Each row is a point. The points of each table are mixes of a few directions, plus a little noise. Count the directions of each table, and those that both share. Where both have some left over, give the other angles between the two spaces (their principal angles), to ten degrees, smallest first.
In the rows, zero is written as 128.

First:
[[123 152 116]
 [141  73 153]
 [135  96 143]
 [105 230  82]
 [135  98 142]
 [130 120 133]]
Second (4 x 3):
[[144 205 156]
 [129 133 130]
 [112  56 101]
 [126 119 124]]
Directions: first 1, second 1, shared 0; angles 50

First:
[[115 153 135 143]
 [165  56 107  85]
 [159  66 110  91]
 [138 109 122 116]
 [131 121 126 124]
 [ 86 212 153 178]
 [ 97 190 146 165]
 [133 118 125 122]]
Second, 7 rows:
[[ 70  94 102  91]
 [138 207 161 186]
 [160  82 116 102]
 [173  86 120 108]
 [103 146 130 135]
 [168 130 137 139]
 [ 83 152 128 135]]
Directions: first 1, second 2, shared 1

First, 9 rows:
[[138 142 139 187 159 138]
 [ 79  83  98 109 108 100]
 [132 129 127  95 113 128]
 [161 156 147 115 130 146]
 [150 152 145 194 165 144]
 [108 105 111  73  96 113]
 [161 154 144  93 117 143]
 [174 173 160 185 166 156]
 [ 49  57  81 102  98  83]]
Second (8 x 6):
[[ 95 137 111 141 133 171]
 [104 141 120 118 146 145]
 [101 139 111 150 111 149]
 [141 121 129 154  95 120]
 [ 59 174  93 147  88 133]
 [170 114 157  55 198  93]
 [138 117 127 168  93 138]
 [214  85 173  91 159  74]]
Directions: first 2, second 3, shared 0; angles 60, 70

First:
[[137 153 120 111 120 139 140 143]
 [164 249  94  44  86 183 188 199]
 [116  89 138 155 141 109 109 103]
 [120 100 136 148 137 116 115 113]
 [116  86 139 157 143 110 107 104]
 [155 220 102  65  97 169 174 182]
 [118  92 138 153 140 111 111 107]
 [122 108 134 142 134 119 119 117]
 [116  88 141 157 142 110 108 104]
 [118  96 137 152 139 112 112 109]]
Second (8 x 8):
[[107  75 140 164 142 106 101 106]
 [109 146 107 119 103 149 133 185]
 [117  68 150 168 154  97  99  79]
 [183 191 134  78 137 137 164  92]
 [168 172 134  94 135 134 152 101]
 [ 97 128 108 133 102 144 123 189]
 [ 78  61 127 179 125 114  91 147]
 [163 183 124  87 125 144 157 125]]
Directions: first 1, second 2, shared 1

First, 9 rows:
[[130 126 164 106 132 189  96 137  65]
 [143 135  89 177 163  93  84 164 194]
 [ 65 109 103  70  92 138 203  83 103]
 [138 131 125 146 149 139  86 153 133]
 [ 98 119 115  99  97 109 195  89 129]
 [156 137 128 163 159 126  71 163 148]
 [169 141 125 179 159 104  75 165 171]
 [118 126 131 107  98 102 193  91 131]
 [136 129 173 101 106 152 149 106  78]]
Second (10 x 9):
[[112 126  79 149 155 123  93 157 164]
 [131 128 111 143 139 114 115 140 151]
 [173 142 163 149 111  78 159 111 153]
 [141 131 144 129 118 118 140 120 127]
 [150 135 115 161 138  86 120 139 177]
 [110 121 135 100 121 166 130 122  87]
 [187 146 162 163 112  58 162 113 172]
 [ 57 106 103  74 138 222  99 138  55]
 [129 130  97 154 146 108 105 147 169]
 [ 96 115 173  59  96 205 153  98  24]]
Directions: first 3, second 2, shared 2

First, 8 rows:
[[ 87 156 214 164  85  68 156 149 132]
 [102 126 107 122  84 171 116 148 190]
 [ 88 137 141 123  94 126 145 143 170]
 [146 117  96 108 160 139 126 113 114]
 [164 120 114 149 128 154  92 130 111]
 [ 91 146 188 119 147  44 189 118 103]
 [197 111  99 141 171 148  89 110  69]
 [149 109  64  97 156 173 112 114 135]]
Second, 10 rows:
[[185 123 178 101 142 143 153  90 101]
 [176 113 199 135 102 153 133 123  65]
 [ 81 124 112 134 112 119  92  89 121]
 [108 132  80 164 157  74  97 160 171]
 [ 79 104  89 124 121 107 100 135 188]
 [153 152 146 141 118 157 159 164  86]
 [ 92  95  95 127 126  98  99 149 197]
 [187 147 173 119 133 161 171 131  78]
 [159 171 141 121 151 147 159  94  76]
 [ 62 118  68 114 118 123 117 147 197]]
Directions: first 3, second 5, shared 1; angles 40, 90

First:
[[123 106 102 139  95 139 102 120 131 120  82]
 [178 141 180 124 195 115 145 176 115 127 157]
 [122 146 114 158 109  90 137 107 160 123 107]
 [106 110  97 128  90 153  89 118 124 124  81]
 [137 166 157 142 164  95 140 122 154 124 164]
 [170 134 149 155 149  79 177 135 148 123 145]
 [ 71  72  63 109  41 181 113  64 122 134 123]
 [140  97 162  50 171 192 161 185  46 158 194]
 [152 153 161 152 175 126  63 137 151 102 120]
 [ 80 155  97 123  91 109 153 115 131 148 107]]
Second (9 x 11):
[[169  87 142 168 133 126 111  62 178  91 189]
 [168 151 151 156 157  75 161 153 145 123 119]
 [129  74 106 108  99 175 112 134  96 129 108]
 [115  84 103  97  99 183 105 147  84 136  94]
 [164 152 152 147 162  94 132 175 129 123  92]
 [ 58 175 106  89 107 126 160 134 105 166 125]
 [152 166 170 160 187 121  46 129 166  95 127]
 [143 101 121 123 119 140 131 146 110 129 107]
 [ 53 161 100 103  89 112 192  71 139 160 190]]
Directions: first 5, second 4, shared 4

First, 9 rows:
[[147  99  83 131 112 109 163 148  47 178 194  80]
 [168 140 109 116  82  90 171 135  37 171 158  96]
 [ 56 132 124 132 182 144  92 119 217  82 104 170]
 [125  97  96 166 142 139 133 210 156 142  99 138]
 [167 123 142  83 135 159 113  74  94 142 187 116]
 [140 170 154 105 114 119 124 105 131 116 103 148]
 [116 106 167 146 129 149 106  70 144  98 140  98]
 [109 172 139 121 112  95 137 114 135 106  89 147]
 [120 117 136 157 142 150 109 175 190 113  76 153]]
Second, 8 rows:
[[133 146 127 113 124 121 132 125 121 130 124 138]
 [127 117 129 136 131 133 124 128 133 126 131 122]
 [107  58 134 181 148 165 111 138 161 115 141  92]
 [107  49 138 188 152 170 108 139 164 115 143  87]
 [131 139 126 120 125 122 131 127 122 129 126 132]
 [157 237 121  47  95  71 156 115  77 147 107 184]
 [108  47 135 189 151 170 107 140 165 115 143  87]
 [154 231 120  51  99  74 152 112  82 145 111 181]]
Directions: first 5, second 1, shared 1

First, 8 rows:
[[107 121 108 122 122 155 102 129 158 123 136 147  85 115]
 [152 134 150 136 134  94 162 122  95 135 115 103 183 137]
 [152 156 157 120 148 119 115 167  89 126 149 142 125 203]
 [ 46  78  44 121  90 210  74  87 249 115 126 160  17  10]
 [136 130 136 131 130 116 141 125 116 131 123 119 148 130]
 [141 133 140 131 132 112 142 128 111 131 124 118 153 137]
 [141 124 138 138 126 102 162 110 113 135 110 102 176 111]
 [150 148 152 124 143 116 125 154  95 128 141 133 136 182]]
Second:
[[116 154 134 126 138 121 134 147 157 144 167 109 152 132]
 [106 123  94 130 110 177 103 146 170 168 167 158  79 113]
 [ 80  71  81 115 105 171  78  66 176  54  64 156  30  47]
 [108 152 129 125 138 125 129 146 168 143 171 110 145 126]
 [161 138 138 139 124 132 143 159  88 177 149 141 146 168]
 [133 137 153 124 146  90 144 112 115  93 107  97 166 131]
 [175 120 138 140 117 133 144 143  58 164 118 154 132 167]
 [166  98 140 135 119 120 137 103  54 106  63 145 121 141]
 [ 83 143 142 110 156  82 127  93 187  51 115  70 161  90]
 [152 145 137 137 127 131 142 162 103 179 161 135 150 163]]
Directions: first 2, second 3, shared 1; angles 60

First:
[[122 114  80 144 144  83 184 141 154 163 126 123  78 105 163 102 114 115]
 [166 160 222 111 118 129 192 129 146  48 143 152 143 114 165  80  36 144]
 [139 118 109 143 141  92 169 134 153 147 134 126 100 100 156  99 108 120]
 [ 81 133  99 112 112 164 103 135  93 133 102 121 129 177 102 171 169 124]
 [150 141 192 115 114 171  58 110 105  88 139 134 190 142  87 152 142 146]
 [111  99  46 152 147  86 143 136 145 195 122 113  82 109 141 124 155 110]
 [ 96 122  89 126 124 143  97 130 107 153 113 118 124 154 106 160 172 121]
 [152 134 163 129 130 120 143 124 141 107 141 136 137 111 140 109  97 134]
 [135 132 153 121 121 160  64 114 107 118 133 125 170 142  91 155 158 137]]
Second:
[[183 130 196 133 132 130  89 107 140  99 158 136 175  97 116 113 112 143]
 [190 131 204 133 133 130  85 104 142  96 162 137 181  93 114 112 110 146]
 [ 94 127  86 125 125 127 152 141 120 146 110 123  99 147 136 137 138 119]
 [201 132 218 134 134 130  77 100 144  90 167 138 191  87 112 109 106 148]
 [139 129 142 129 129 128 120 124 130 122 134 130 138 122 126 125 125 131]
 [ 64 125  50 122 123 126 173 153 114 161  94 119  73 163 142 145 147 110]
 [112 127 109 127 127 128 139 134 124 136 120 126 114 137 131 132 133 123]
 [ 30 124   7 120 120 125 196 166 107 179  76 114  44 183 150 154 157 101]
 [138 128 140 129 129 128 121 124 130 123 133 129 136 123 126 125 125 131]]
Directions: first 3, second 1, shared 1

First (11 x 20):
[[ 59 102 109 120 114  66 122 138  37 107 195 127  72 141 140 163 182 166
  175 183]
 [108 121 124 126 124 111 127 132 104 123 146 128 111 130 132 139 144 139
  140 142]
 [107 120 123 125 125 110 126 133 102 123 147 127 113 132 131 138 142 138
  141 143]
 [137 132 131 130 133 137 128 128 143 131 117 128 138 126 127 121 121 121
  122 121]
 [147 135 132 131 131 144 129 126 151 134 111 128 141 124 125 118 113 118
  116 114]
 [119 125 126 125 125 119 126 130 115 124 137 129 120 130 131 134 135 133
  134 135]
 [115 124 126 126 125 116 127 130 113 125 140 129 117 132 129 133 138 134
  137 137]
 [223 163 153 139 147 211 138 115 249 155  37 129 205 110 112  80  52  75
   67  54]
 [ 83 112 115 122 118  87 124 135  72 115 170 128  91 137 137 150 165 153
  158 163]
 [172 145 139 132 137 168 132 122 185 140  86 126 163 121 119 106  92 103
  100  93]
 [135 128 130 127 128 136 129 127 138 131 120 128 135 126 127 123 123 123
  124 121]]
Second:
[[ 61 111  86 127 101 112 113 142 106 146 150 108 136 127 135 169 174 195
  163 108]
 [126 128 126 128 127 128 128 128 127 128 129 126 128 129 128 130 131 131
  128 128]
 [162 137 151 127 144 139 136 120 140 118 116 138 125 128 125 105 101  92
  109 139]
 [180 141 160 128 149 142 140 119 147 113 111 144 122 128 123  95  92  76
  102 142]
 [100 120 110 127 116 120 121 133 118 136 137 119 131 128 131 145 148 156
  143 120]
 [190 144 167 128 155 144 144 115 148 112 108 147 120 129 122  88  85  66
   95 146]
 [ 53 109  82 127  97 109 110 143 102 148 153 105 136 126 136 175 180 205
  167 106]
 [125 127 125 127 126 128 126 129 127 129 129 127 128 128 128 130 130 132
  129 127]
 [ 45 107  77 127  93 107 109 145 101 151 156 102 138 127 136 179 186 211
  172 104]
 [154 136 144 128 139 136 134 124 137 121 118 136 125 128 125 111 109 101
  114 136]
 [208 150 177 130 162 149 147 111 156 107 100 153 119 129 121  77  70  45
   85 152]]
Directions: first 1, second 1, shared 0; angles 50

First (9 x 20):
[[ 95 150  97 142 163  98 140 103 118  98 171 105 163 111  65 137 100  94
  154 140]
 [152 111 127 116  93 167  97 176 118 125 113 143  48 113 185 161 160 158
   49 109]
 [109 159 131 137 182 119 141  69 112 107 143  85 154 155 131 120 131  82
  137 162]
 [140  77 116 126 107 137 144 150 126 127 125 169 175  88  92 126 125 145
  146 127]
 [190 116 141  86  40 135 118 139 137 193  82 160 103 114 161 130 115 224
   73  87]
 [116 151  92 107 106 103 111  85 107 123 161 104 121 118  91 157  74 153
  115 115]
 [132 165 189 167 215 145 160 130 150 127  89 101 128 181 207  81 212  50
  124 170]
 [105 179 127 155 163  89 140 148 156 127 146 109 124 131  96 117 121  93
  153 121]
 [113  44 131 118  83 159 102 154 130 125 122 176 136 141 124 124 113 152
  202 121]]
Second:
[[188  89 182 131 123 155 174 152 151 173  55 176 189 123 171  72 188 142
  124 141]
 [146  97 101 108 115 149 130  98  84 108 139 132 152  89 118 158 122 149
   81 140]
 [123 223 157 168 179  89 141 183 180 148 119  98  75 149 148 103 165  81
  111 111]
 [112  83  94 105 114 133 122  56  84  99 158 127 185 118  84 146  81 141
  164 148]
 [ 66 106 127 141 161 158  85 119 110  72 160 105  84 183 153 144 132  74
  186 152]
 [124 201 143 146 118  86 110 201 184 164 122 119  41 144 138 123 126 132
  120  77]
 [176 145 195 119 102 130 140 149 174 203  55 145 114 168 198  76 160 163
  122 109]
 [134 120 106 113 121 137 122  97 101 113 143 119 135 110 120 151 117 138
   99 135]
 [105 125  96 117 133 116 123  79 105 105 162 110 159 123  85 144  87 122
  147 139]
 [113  93  80 127 113 128 124 141 106  93 167 147 149  76  64 161 100 133
  133 121]]
Directions: first 6, second 6, shared 6

First (11 x 24):
[[120 142 144 117 152 112 138 136 154 153 113 184 147 134 139 135 116 121
  132 145 148 140 123 151]
 [165 122 122 121 150 126 131 140 142 173  96  89 111 105 134 150 129 173
   99  88 110 142 130 107]
 [ 42 116 145 108 112 154 160  24 100  92 118 215 150 153  99 121 105  74
  116 194 163 120  69 135]
 [110  91 133  87 124 137 145  57 125 177  69 162 123 122 107 154 128 147
  126 118 154 151  75 115]
 [107 104 129 144  54 108  89 120 100  20 174  87 111 162 131 138 149  85
  195 104 150 102 166 119]
 [143  84 135 169  56 136 157 169 122 106  96 156 139 172 133  72 138  88
  187 135 127 110 124 139]
 [112 139 112 118 133 170 130 112 109 173 151 158 146 114  94  92 138 130
  145 179 118 140  95 149]
 [176 133 111 104 169 126 110 140 142 199 114  67 102  82 128 161 139 202
   94  76 103 154 133 105]
 [173 109  99 131 117 159 115 141 102 162 136  36 101  96 106 117 154 178
  120  92  85 132 127  98]
 [121 199 153 143 217  80 144 173 183  84 138 156 145 132 186 154  78 108
   42 142 130 110 175 141]
 [138 167 127 157 130 105  91 199 138  72 200 101 132 136 153 115 130 107
  154 136 119 108 190 147]]
Second:
[[131  93 126 136 105 163 179 112 110 172  75 161 134 149  94  95 107 126
  141 144 118 130 102 120]
 [120  88 141 139  92 135 188 126 127 145  59 202 141 181 107 101  89  99
  174 142 144 125 125 131]
 [118 110 138 122 103 119 114 126 143 126 118 169 141 130 148 125 161 112
  151 138 155 138  90 155]
 [123 105 130 142 113 141 182 128 119 144  79 165 130 171 102 106  82 114
  150 132 128 120 143 115]
 [130 106 120 125 109 157 132 109 118 166 114 139 132 111 114 104 161 139
  126 144 119 137  72 134]
 [141 204 110 113 196  95  33 146 138  77 245   7 102  54 168 187 165 167
   59  99 109 125 172 120]
 [130  93 127 138 108 163 189 115 112 168  69 165 133 160  88  91  94 123
  144 142 119 125 116 114]
 [129 197 131 120 180  66  58 158 153  52 215  59 111 104 173 190 129 133
  100  94 135 117 202 127]
 [130 155 125 116 147 110  79 133 138 105 180  88 122  91 155 155 164 139
  105 119 130 134 128 136]]
Directions: first 6, second 3, shared 2; angles 60
